Each row is a point. Any point is a mix of the corners, with weights that add up to 1. It lies inside the corners' shape when no weight is negative. Say inside or outside, and name the corners with a negative weight.
In the rows, zero is written as 128.

Corners:
(1): [154 131]
(2): [147  93]
(3): [ 81 195]
Points:
[143 102] => inside
[145 100] => inside
[100 183] => outside (2)
[112 150] => inside
[147 115] => inside
[151 132] => inside
[ 98 155] => outside (1)
[109 144] => outside (1)

Corners:
(1): [159 155 122 102 162 100 142 120 100]
(2): [ 76 139  99 201 127  87 166 158  72]
(3): [ 69 173 150  93  81 169 122  93 221]
(4): [116 158 199 148 118 134 125 133 184]
(5): [ 87 119 129 170  95 115 191 173 107]
(6): [ 94 120 132 183 109 207 148 148 171]
(7): [154 131 138 111 130 135 106 152  90]
(8): [154 116 137 125 173 102 110 196 114]
(9): [171 129  96 120 129  83 132 170  97]
(10): [ 83 116 151 151 125 163 118  96 215]
Points:
[110 127 138 155 119 160 138 145 149] => inside
[ 58 129 133 167 101 168 135 135 158] => outside (1, 4, 9)
[130 129 136 148 143 112 134 164 118] => outside (3)
[101 139 133 149 111 130 146 129 161] => outside (7, 8)
[ 91 140 142 150 117 146 139 129 155] => outside (9)
[117 145 123 147 132 111 146 150 106] => outside (10)
[ 91 137 130 174 121 123 148 166 109] => outside (1, 9, 10)
[147 142 127 103 114  93 143 137 124] => outside (2, 6, 8)
[112 134 128 150 123 113 151 149 129] => outside (7)
